Each row is a point. Each copy is the shape, with its points in the same order, turned, moved and blurred by noise. Say if it was mirrored as well.
In the rows, 128 means zero.

Shape (5 x 2):
[[ 84 115]
 [ 38 139]
 [118 135]
 [156  80]
 [150 132]]
Copy 1 (5 x 2):
[[ 86 129]
 [ 39 158]
 [117 133]
 [139  79]
 [146 126]]
Copy 1 is: only turned
Copy 2 (5 x 2):
[[103 121]
 [ 54 133]
 [132 139]
 [159  67]
 [163 123]]
Copy 2 is: only turned
Copy 3 (5 x 2):
[[150  79]
 [202  52]
 [146 113]
 [ 78 102]
 [117 135]]
Copy 3 is: mirrored

Shape (8 x 3):
[[131 111 142]
 [159 184  96]
 [145  89 136]
 [118 168 105]
 [ 78  93 147]
 [ 59 165 179]
 [165 127  77]
 [ 70 140 192]]
Copy 1 (8 x 3):
[[110  98 111]
 [137 160  65]
 [ 99  71 103]
 [149 150 108]
 [130  73 164]
 [126 150 197]
 [137 104  49]
 [103 127 195]]
Copy 1 is: mirrored
Copy 2 (8 x 3):
[[133 118 156]
 [158 193 110]
 [153 113 177]
 [115 174 121]
 [ 88 102 182]
 [ 58 102 106]
 [165 188 163]
 [ 69  87 118]]
Copy 2 is: mirrored
Copy 3 (8 x 3):
[[120 104 149]
 [152 178  89]
 [140  86 132]
 [109 167 107]
 [ 84  95 166]
 [ 68 162 192]
 [149 130  67]
 [ 79 142 204]]
Copy 3 is: only turned

Shape (7 x 4):
[[210  92 123 214]
 [125  89 143 142]
 [139 155 132 150]
 [123  81  95 132]
 [125 149 205 132]
 [ 71 160 123 114]
 [148 190 158 103]]
Copy 1 (7 x 4):
[[175  64 110 200]
 [118  81 123 125]
 [122 144 135 140]
 [108  92  77 112]
 [104 128 199 118]
 [ 65 170 136 102]
 [146 187 181 102]]
Copy 1 is: only turned
Copy 2 (7 x 4):
[[218 101 132 238]
 [139  88 136 156]
 [144 145 143 162]
 [124  84  94 156]
 [144 139 207 114]
 [ 82 151 123 123]
 [154 194 159 112]]
Copy 2 is: only turned
Copy 3 (7 x 4):
[[227 118 130 202]
 [140  92 134 139]
 [139 159 131 140]
 [147  88  87 126]
 [111 142 197 130]
 [ 73 147 110 109]
 [131 189 162  97]]
Copy 3 is: only turned
Copy 4 (7 x 4):
[[200 147 202 219]
 [130  94 158 152]
 [143 146 128 156]
 [114 125 193 141]
 [169  86  82 146]
 [ 81 136  98 117]
 [173 159  89 101]]
Copy 4 is: mirrored

Shape (9 x 6):
[[106 181 161 104 186 120]
 [133 161 183 114 213  82]
 [144  67  88 198 101 154]
 [ 90  94 147 168  88 131]
 [113  92 143 107 154  87]
 [151 146 193  94 146 117]
 [114 109 140  94 160 148]
 [113  91  65 171  64 125]
 [152 170 162  83 173  89]]
Copy 1 (9 x 6):
[[104 201 155 102 185 118]
 [130 198 175 118 206  75]
 [135  70 117 186  82 134]
 [166 157 111 168  91 148]
 [176 148 120 115 159  99]
 [149 182 193  95 140 109]
 [145 138 138  96 159 147]
 [132 101  67 155  57 119]
 [121 188 173  80 166  74]]
Copy 1 is: mirrored
Copy 2 (9 x 6):
[[ 70 178 157 147 188 118]
 [109 180 175 152 209  74]
 [188  95  70 178 113 168]
 [170 160 110 122 109 171]
 [141 140 117 105 160  95]
 [116 144 196 128 155 109]
 [106 121 137 112 178 140]
 [147 121  50 149  70 158]
 [ 83 151 176 141 161  73]]
Copy 2 is: mirrored

Shape (13 x 8):
[[135 131 123 148 167 184 123 152]
 [ 79 112  80 133 117 110 141 137]
 [134 131 127 164 172 118 133  95]
 [111  82 112 119 134 145 133 112]
 [132  68 113 114 157 139 120  99]
 [135 172 128 132 137 105  70  93]
 [ 83 152 155 164 119 150 134  74]
 [183  55 133 111  73  83 126 172]
 [ 62 112 132 126 161 152 125 125]
 [168 150 117  97 101 183 205  82]
 [130  91 117  86 165 102 113 161]
 [129 122 100  88 120 133 103 142]
 [127 109 109 124  93  89 118  99]]
Copy 1 (13 x 8):
[[145 124 102 133 182 178 125 164]
 [ 68 119  85 104 122 124 147 143]
 [119 125 104 162 175 125 127  95]
 [101  85 120  95 154 145 145 122]
 [122  70 108  94 174 141 136 102]
 [131 159 107 117 132 144  65  84]
 [ 82 139 144 161 142 187 123  85]
 [156  57 148  96  82  82 125 164]
 [ 64 125 126 106 184 157 129 134]
 [174 137 140 117 116 203 210  93]
 [125 112 116  67 168  93 123 148]
 [126 128 109  65 130 144 115 144]
 [107 104 115 103 100 120 121  97]]
Copy 1 is: only turned
Copy 2 (13 x 8):
[[131 140 100 129 179 161 103 153]
 [ 70 122  81 125 104 117 140 123]
 [114 134 118 160 179 113 125  91]
 [105  87 100 111 136 137 114 107]
 [118  75  95 107 162 119 100  92]
 [131 177 128 146 131  81  77  94]
 [ 93 145 156 164 121 162 109  83]
 [171  43 102 127  94  63 143 168]
 [ 62 125 125 105 150 150 106 122]
 [187 135 108 105 118 186 174  68]
 [114 105  99  78 162  74 121 147]
 [130 129  88  87 113 105 101 132]
 [121 105 104 136  93  87 120  92]]
Copy 2 is: only turned
Copy 3 (13 x 8):
[[119 110 113 129 151 150 141 155]
 [ 70 134  73 115 126  80 115 108]
 [141 101 109 149 173  94 151  93]
 [ 89 101 116 110 147 117 111  93]
 [104  87 121 102 168 121 102  84]
 [177 105 110  93 120  61 152 102]
 [108 117 122 143 102 100 192  82]
 [113 129 155 139 130  81   7 122]
 [ 62  97 129 100 144 101 164 117]
 [131 205 125 120 141 165 134  47]
 [101 113 132  91 183  80  86 137]
 [115 134 109  68 126  98  90 126]
 [118 118 102 115 112  75  91  71]]
Copy 3 is: mirrored
Copy 4 (13 x 8):
[[130 126 124 105 155 180  99 109]
 [ 87 119 102 148 119 118 151 156]
 [124 116 154 162 172 125 116 100]
 [118  84 135 138 144 154 151 154]
 [128  67 143 146 167 146 143 153]
 [141 153 172 181 158 119  76 163]
 [102 143 187 177 110 159 126 106]
 [188  61 127  90 101  69 140 172]
 [ 64 113 149 130 142 163 123 143]
 [187 162 164 127 142 176 210 120]
 [116  92 130  95 177 108 121 183]
 [140 126 127 123 143 135 125 194]
 [138 109 145 170 116  98 143 170]]
Copy 4 is: mirrored

Shape (13 x 9):
[[169 177 131  55 175 163  85 124 137]
 [145 138 127 125 170  85 106 109 121]
 [120  47 134 150  83 152 149 197 170]
 [134  94 159 129  62 101  76 146 155]
 [115 134 189 134 100 141 114 134 140]
 [ 95  98 158 126  68  92 149 157 137]
 [ 76  92 141 119 132 144 101 207 143]
 [128 110 110  70 134  93  97 108  48]
 [125 133 113 101 165 131  88 122  98]
 [178 140 143  84 158  60  98 145  26]
 [107 135  95 150  94 163 121 193 138]
 [139  78 131 121 145 129 109 140   7]
 [114 105 160 156  87 139  80 168 165]]
Copy 1 (13 x 9):
[[138 134 106 102 211 159  85 130 173]
 [140  89 125 129 178 105 100 160 113]
 [ 95 100 173 170  71 132 201 140 181]
 [109 117 144 133  78  77 114 122 168]
 [111 154 155 158 124 110 113 105 131]
 [ 93 130 147 143  76  88 166 122 116]
 [ 49  94 123 188 128 136 166 119 162]
 [138  73  64  80 128 144  92 117  86]
 [129  87  84 137 163 151  90 140 128]
 [168  47  64  94 172  88 114  67 101]
 [115 140  92 194 115 140 172 131 174]
 [155  35  76 144 115 166 131  82  90]
 [ 89 124 150 188 100 102 123 123 175]]
Copy 1 is: mirrored
Copy 2 (13 x 9):
[[174 139 111  30 220 108 129 126 143]
 [155 147 139 119 156  74 130 146 125]
 [ 82 110 118  98  68 195  93 157 168]
 [121 152 148  68  71 115  60 119 166]
 [112 169 164  67 117 137 123 108 150]
 [ 77 162 129  81  59 126 122 138 135]
 [ 50 143 117  89 144 155  80 153 142]
 [124 103 132  69 137  44 117 134  66]
 [134 126 122  89 184  94 108 124 102]
 [139 124 175  55 158  24 132 199  76]
 [112 164 109  89 122 190  78 153 106]
 [108  73 185  87 135  95 119 158  41]
 [103 160 154  87 107 160  62 117 170]]
Copy 2 is: only turned
Copy 3 (13 x 9):
[[161 154 111  66 153 147  34 172 166]
 [117 132 143 112 146  89  66 114 135]
 [151  80 117 159  78 135 203 149 156]
 [164  96 144 140  40 106  95 118 149]
 [137 128 169 103  62 143 110 148 124]
 [114 105 147 119  42  94 150 136 154]
 [111  83 117 149  83 126 128 207 140]
 [100 104  79  62 111  67  60 123 102]
 [112 123  99 101 134 115  62 143 119]
 [137 133 105  62 130  16  54 154  86]
 [125 149  83 160  77 149 145 174 140]
 [122  90  79  79 125  70 108 144  40]
 [154 100 148 164  56 141 117 151 135]]
Copy 3 is: only turned
Copy 4 (13 x 9):
[[149 189 124  66 214 164 100 145 107]
 [131 122 138 126 209 109 110  90 107]
 [156  44 112 142 113  98 110 159 204]
 [159 112 151 121 106  84  61 104 153]
 [152 115 186 126 125 125 120 145 147]
 [156  89 154 117 101  69 147 102 150]
 [113  71 140  73 142  88 102 179 154]
 [121  93 113  75 159 153 122  59  75]
 [104 116 124  85 197 143 107 117 101]
 [166  92 120  87 191 128 113  78   9]
 [103 110 105 143 119 118 119 188 148]
 [145  21 120 106 163 173 124  96  58]
 [146  95 159 131 121  94  71 162 163]]
Copy 4 is: only turned

Shape (15 x 11):
[[ 97 109 161 154 188 138  93 122 132 154 104]
 [146 119  88 123 173 168  35 142 120 124  93]
 [173 134 126 124  91  91 150 169 164  87 123]
 [171 150  75 196 155 150  99 119 113 115 140]
 [195 160 132  43 154 102  81  87 107 122  80]
 [118 126 126 116 108 102 110 112 148 150 176]
 [117  80 134  66 128  77  98 138 150  75 167]
 [118 174  64 134 136 151 119 205 138 126 115]
 [175 113 107 103 156 147 109 146 130 180 163]
 [176 164 150 130 128  95  88  80 112 146 132]
 [203 135  45 117 132 133 140 132 187 107 130]
 [132  58 146  83  98 101 142 107 125 134 127]
 [164 158  85 157 162  96  70 149 111 139 133]
 [140 141 185 134 122 196 164 134 141 171 166]
 [155 107 124 152 148  69 140  61 103 107 187]]
Copy 1 (15 x 11):
[[114 119 171 141 174 126  92 131 118 154  86]
 [167 173 109  93 157 118  74 150 139 112  70]
 [155 132 101 196  86  45 138 161 163 151 153]
 [161 200 116 161 169 136 112 125 154  97 137]
 [156 178 128  94  73  56 122  57 124 158  63]
 [101 112 133 133 132  86 115 110 103 132 169]
 [156  81 124 125 122  22 145 137 108 114 125]
 [122 180  98 107 122 112 107 206 177 149 140]
 [156 160  99 115 144 109 107 127  77 178 150]
 [123 173 156 161  99  87  92  64 110 132 122]
 [181 148  60 145 135 101 136 113 182 170 165]
 [119  79 101 161 107  76 160 111  73 145  98]
 [136 209 117 142 159  74  79 129 139 109 132]
 [147 120 178 169 100 167 129 142  72 183 173]
 [116 140 146 182 164  70 170  61 104  97 156]]
Copy 1 is: only turned
Copy 2 (15 x 11):
[[ 77 124 131 159 148 115  76 157 146 124  81]
 [134 139 124  76 131 126  51 143  91 108  66]
 [184 157 166 145 113  99 145 187 113 126 183]
 [171 129  85 168 112 144  67 132  63 133 120]
 [120 187 153  93 174  39 116  68  78  97 133]
 [135 133 104 124 107 101 148 123 147 165 135]
 [123 109 159  77 108  71 105 141 167 148 173]
 [165 160  79 109 147 150 112 218  99  99 124]
 [169 167 114 107 158 140 115 111 135 174 107]
 [118 170 119 162 119  74 124  90  77 148 119]
 [249 162 111 119 122 121  99 119 126 105 157]
 [136  91 177 119 126 106 173 113 146 146 140]
 [146 143  94 130 138  83  70 155  67 154 118]
 [108 180 133 159 128 208 153 131 142 161 135]
 [133  89 117 178 118  96 113  80 109 173 193]]
Copy 2 is: only turned
Copy 3 (15 x 11):
[[104 165 216 152 162 111 110 109 120 119 119]
 [121 132 196  94 119 134  34 142 109 133 147]
 [167 117 125 168  78 136 116 127 216 108 129]
 [180 121 152 154 149 149  51  81 124 123 181]
 [172 132 179  47  86  97 115 106 161 186 108]
 [124 117 142 165  88 105 152 104 112 129 151]
 [126  96 170 125  60  70 143 153 152  72 143]
 [123 175  95 139 125 164  64 143 158 111 165]
 [114 105 148 144 137 103 106 144 140 184 175]
 [188 139 175 133  98 111 128  74 121 171 132]
 [132  77 106 133 103 131  54  82 204 133 167]
 [128  67 155 140 107 104 164 138 141 119  89]
 [173 158 146 148 115 100  53 114 122 142 157]
 [112 129 178 178 159 176 182 114 162 169 178]
 [203  80 156 156 136  60 147  67 124 100 155]]
Copy 3 is: only turned

Shape (17 x 11):
[[100 114 150  47 149  74 193  58  80  82  70]
 [113  92  93 146 174 169 190 147 126 108 120]
 [ 93 109  73 171 133 177 138 104 164 166 146]
 [ 75 117 197  82 159 101 132  69 167 173 157]
 [181 155  73 124 135 104 141  87 108 120 169]
 [165  96 142  81 158 136 191 141 157  88 139]
 [111  58  81 106 101  79 103 156  66  89 168]
 [118  98 145 126 180 146 120  87  72  61 121]
 [169 121 169 108  71  63  79 179  99 106 161]
 [ 73 132 193 116 122 171 188 161 122 127  89]
 [ 92  94 181  43 127 140 136 142 165 125 140]
 [ 96 131 105 146 137 180 104  81 174 165 166]
 [ 92 160 105 129 135 166  71 115 116 151 139]
 [131 138 134 160  85 187 152 107 160  67 175]
 [125 111 151 158  73 155  79 119  81 109 145]
 [129  54 169 115 131 143 123  84  92 184  54]
 [153 160 112 148 164 101  76 164 175  96  88]]
Copy 1 (17 x 11):
[[ 98 167 181 100  74 149 171  36 183  71 208]
 [134 202 116  89 178 140 154 129 155  96 110]
 [107 153 123  96 197 101  91 107 132 125  73]
 [ 63  79 159 111 127 138 141  83 188 182 152]
 [138 127 108 104 133 164  73  89  84  88 167]
 [143 153  81  87 114 176 144 128 196  97 159]
 [ 96 113  98  40  96  94 172 117  72  46 142]
 [123 134 184  95 135 188 178 103 129  53 118]
 [132  58  91 122  30 119 154 151  92  88 139]
 [ 86 190 150 157  95 121 171 155 197 126 102]
 [ 80 111 134  74  83 130 150 146 215 131 132]
 [ 97 105 146  96 184 123  72 115 144 138  77]
 [108 118 189 100 139 113  86 145 103 120  92]
 [ 89 120  90 150 154 161  89 141 166  45  82]
 [ 94  97 140 127  89 132 134 125  95  66  52]
 [137 147 166  88  76 120 174  43 153 151  62]
 [217  91 151 127 138  99 122 160 139  96 145]]
Copy 1 is: only turned
Copy 2 (17 x 11):
[[ 92  89 211  65  79 172 133 168 151 210  90]
 [132  65 154 142 143 143 131 164 158  88 159]
 [116  81  56 158 157 116 129 119 174 112 169]
 [146 163 166 128 132 107 148  79 136 204 153]
 [127  72  98  79  44 145  85  92 147 116 152]
 [153  94 176  71 100 123 175 136 111  95 150]
 [ 38  70 156 147  57  85 116 106 113  85  97]
 [139  54 185 138 114 159  81 119 141 126  85]
 [110 159 148 141  26 113 129  82  91  76  64]
 [128 154 175 164 150 185 189 161 155 113 126]
 [112 152 190 110 144 117 211  87 110 128 117]
 [136 110  77 149 167 126 123  57 162 136 163]
 [101 137 104 135 153 151  86  63 168 103 126]
 [178  72 105 149 100 157 190  85 176  85 116]
 [109 101 106 190 105 155 115  78 132 104  63]
 [102 136 112 142 148 164 104 172  72 186  86]
 [156 155 117  79 117  87  85 127 171  51  88]]
Copy 2 is: mirrored

Shape (17 x 12):
[[113 115 110 150  72 108  11 146 110 106 114 120]
 [111  77 121 108 115 150 150 135 104  81 115 126]
 [187 166 156 126  83 137 156 135 186  98  79 168]
 [128 139  41 159 159 140 129 132 134 110 132 102]
 [111 172 147  98 143 123 155 129 157 116 121 116]
 [117 160 123 103 113 109 150  95 151 170 135 130]
 [136 165 121  97 148 108 148  58 164  97 138 160]
 [123 100  91 141 144 107 130 146 131 109  95 153]
 [163 162  58 135 113  80 117 152 117 138 128 147]
 [116 144 167 133 142 134 150 108 132 115 123 156]
 [141 149 122 109 110 129 164 123 100 109 142 157]
 [119 119 148 196 154 118 124 110 109 119  64   7]
 [137 159 157 134 166 127 156  98 101 168 130  71]
 [126 162 140 124 163 108  39 140 106  98  23 138]
 [187 107 146  87 152 132 157 114 107 111 123 101]
 [111 165 110  97 135 147 121 102 113 183 124 167]
 [114 151 163 131  53 116 140  74 103 122 100  65]]
Copy 1 (17 x 12):
[[172 170 147  70  82 167 201 176 160  83  69  97]
 [111  96 101  83 165 132 177 142 129  95 122 138]
 [199 130  64 164 127 118 109 101 159 116 116 151]
 [116 157 136 120 176 182 166 162 194 127 173 108]
 [133 159 146 116 164  95 112 106 150 122 140 149]
 [122 161 145 118 118 106 151  87 145 160 154 146]
 [143 167 123 113 151 152 145  48 159 124 163 180]
 [151 134 122 115 174 153 189 163 158 135 119 158]
 [168 200 101 115 137 152 186 169 151 156 163 134]
 [129 132 137 136 147 141 124 103 118 110 121 165]
 [120 159  89 111 142 132 157 121 106 117 155 154]
 [142 125 202 155 200 131 170 124 140  85 110  24]
 [117 157 179 134 176 128 117 100  97 145 156  84]
 [183 203 138 100 187 158 147 128 162 104  18 111]
 [163 115 104  80 183 128 135  97  93 132 150 106]
 [ 93 185 125 102 128 145 139 103 135 183 111 145]
 [122 147 132 136 111  86 178  76 115  74 123  70]]
Copy 1 is: mirrored
Copy 2 (17 x 12):
[[107 132 167 150  81  71 213  89 103 125 115  93]
 [143  74 131 124 141 147 183 163 149 112 137 158]
 [138 167 195 138  97 164 107 140 196  96  95 181]
 [118 130  45 146 133 107 132 147 145 104 135 122]
 [ 93 162 162 123 161 124 120 167 165  94 165 176]
 [ 89 163 145 116 115 113  96 158 128 134 169 185]
 [117 145 139 115 117 100 101 136 151  62 169 225]
 [132 122 114 124 132  87 147 151 150 125  92 154]
 [144 206  93 114  87  92 135 145 138 145 120 147]
 [130 125 171 154 136 109 129 176 126  88 141 196]
 [158 150 140 129 106 141 150 174 132 119 153 191]
 [ 64  91 145 129 131 112 125 213 117  50 124  43]
 [105 147 146 122 145 130  80 212  84  83 176 128]
 [ 90 156 178 109 152  85 181 115  96  52  49 135]
 [171 117 146  76 133 152 108 170 117  90 153 145]
 [ 89 151 130 138 137 120 120 140  85 143 137 201]
 [ 60 123 189 120  60 153 155 197 131  91 168 131]]
Copy 2 is: mirrored

Shape (15 x 12):
[[161 139 137  91 146 177 176 111 207 119 141  81]
 [123 114 170  89 167 182 139  49 178 121 161 114]
 [130 117 158 136 132 184 190  97 147  84  99  97]
 [150 167 153  94 124 100  79 112  47 100  76 122]
 [192 152 132 133 136 182 133  86 193 113 106  83]
 [149 127 168 127  79 145  58 150  80 114 130 149]
 [177 111  90 100 137 227 161  55 150 106 137  97]
 [ 64 100 125  90 120 100  86 151 100 142 113  67]
 [175 137 120 161 107  97 118  96 106 142 113 158]
 [190 129 146 117  71  77  96  95  76  55 129 115]
 [ 74 174 137 116 103 122 140 139  85 148 159  55]
 [155 125 136  84  75  83 113 150  68 125 105 162]
 [123 148 109 142  54  98  96 100 123 106  91 136]
 [ 58 131 108 142 170  92 107 194  99 120 156  69]
 [163  84 155 127 138 183 165  70 164 156 126  53]]
Copy 1 (15 x 12):
[[ 88 132  75 159 125 118 113  39 102 126 141 140]
 [ 87 117 127 160 178 115  68  78 125 118 153 144]
 [ 97 131 151 146 114 128 139  82  99 176 153 122]
 [230  87 170  75 110 119  94 110 144 139  71 130]
 [116 123 114 175 114  64 138  41 110 125 118 130]
 [211 126 127 128 122 109 124 161 194 144 100  98]
 [110  96 105 172 175  87 138  78  52 128 150 110]
 [157  64 105  50 106 158 123 132 184  88 140 126]
 [188 154 153 125 113  75 149 147 129 104  97 173]
 [249 105 176 168 101 149 142 116 145 114 110 136]
 [164 108  97  70  54 143  74 135 119  99 159 112]
 [239 144 123  88 126 139 143 137 155 134  95 162]
 [209 147 175  98 104  95 162 108 154  84 145 119]
 [111 102 107  59  56 184 115 154 159  59  90 103]
 [ 80  78 104 164 118  93 123  91 106 156 172 168]]
Copy 1 is: mirrored
Copy 2 (15 x 12):
[[136 124 115 127 164 155  85  96  94 141  63  50]
 [141 101 161 161 204 122  74  85  99 148  80 118]
 [157 136 109 154 134 151  81 125  45 127  76 117]
 [108 107  83 117  58  87 115 139 148 138  79 196]
 [121 138 117 161 147 190  99 123 113 177  35  90]
 [155 154 142 107  91 103 169 129 167 122  84 193]
 [150 154 118 181 171 185  42 110 141 128  77 113]
 [115  64 119  48 121 139 137 146 146  90 139 159]
 [126 123  99 192  99 124 181 146 153 152  99 145]
 [166  94  63 151 101  97 150 164 168 117  27 186]
 [ 64 125 100  84 155 113 147 145 112  55 101 139]
 [149 115  82 129  64  86 163 117 175 108 108 156]
 [131 109  58 138 108 152 185 115 127 138  90 183]
 [ 98 112 103  33 156 110 142 203 109 117 168 131]
 [134  92 169 165 146 192  79 137 104  99  65  87]]
Copy 2 is: only turned
Copy 3 (15 x 12):
[[162 152 169 136  84 139 125  32 114  88 152 174]
 [154 154 170 129  36 104  76 100 112 108 149 168]
 [152 169 168 148  71 196 107  91 165  98 145 138]
 [117 223 140 140 137 129 159 170 127 140  54  93]
 [136 187 140 172  76 150 137  38 117 142 147 172]
 [149 188 134 182 155 128 122 166  89 152 131  63]
 [128 171 183 163  74 151  49  27 126 138 114 154]
 [209 153 109  67 154 123 126 138 142 145  89  92]
 [ 89 124 118 183 120 144 149 131 117 159  95 113]
 [143 183 126 227 128 100 147 136 156 116  58  80]
 [180 141 160  75 103 131 164  97 130 128 104  39]
 [139 142 151 170 186 136 147 166 105 121  62  90]
 [156 141 148 182 141 134 168 135 159 192  96 108]
 [152 144  90  42 160 112 140 110 170 112 142  54]
 [176 146 118 139  40 177  88  55 100 118 121 154]]
Copy 3 is: mirrored
Copy 4 (15 x 12):
[[194  97 144 100 201  92 143 140 103 180 119 153]
 [125  87 102 109 242  76 112 125 133 192 126 156]
 [140 147 171 101 204 112 143 108 148 174 137 187]
 [ 77 161 177 170 143  82  84  40 129 112 131  91]
 [203 145 158 148 204  68 124 135 128 161 115 141]
 [ 76 113 179 195 132  92 100 122 167 123 171  97]
 [206 106 113 110 203  93  96 115 171 137 129 195]
 [ 58 125 133 124  77 111  89 101 129 200 103 112]
 [ 90 162 142 183 150  67 113 131 107  80 128 157]
 [ 95 147 202 194 158  97  36  88  90 116 168 144]
 [ 82 127 171  53  97  57  91 118 120 160 130 118]
 [ 63  98 180 179 106 113 106  85 105  90 128 132]
 [ 80 156 191 171 139 104  74 147 133 110  86 141]
 [ 69 172 119  73  73 120 115 131  98 180 155  86]
 [166 117 124 128 173  46 136 125 139 209 128 205]]
Copy 4 is: mirrored
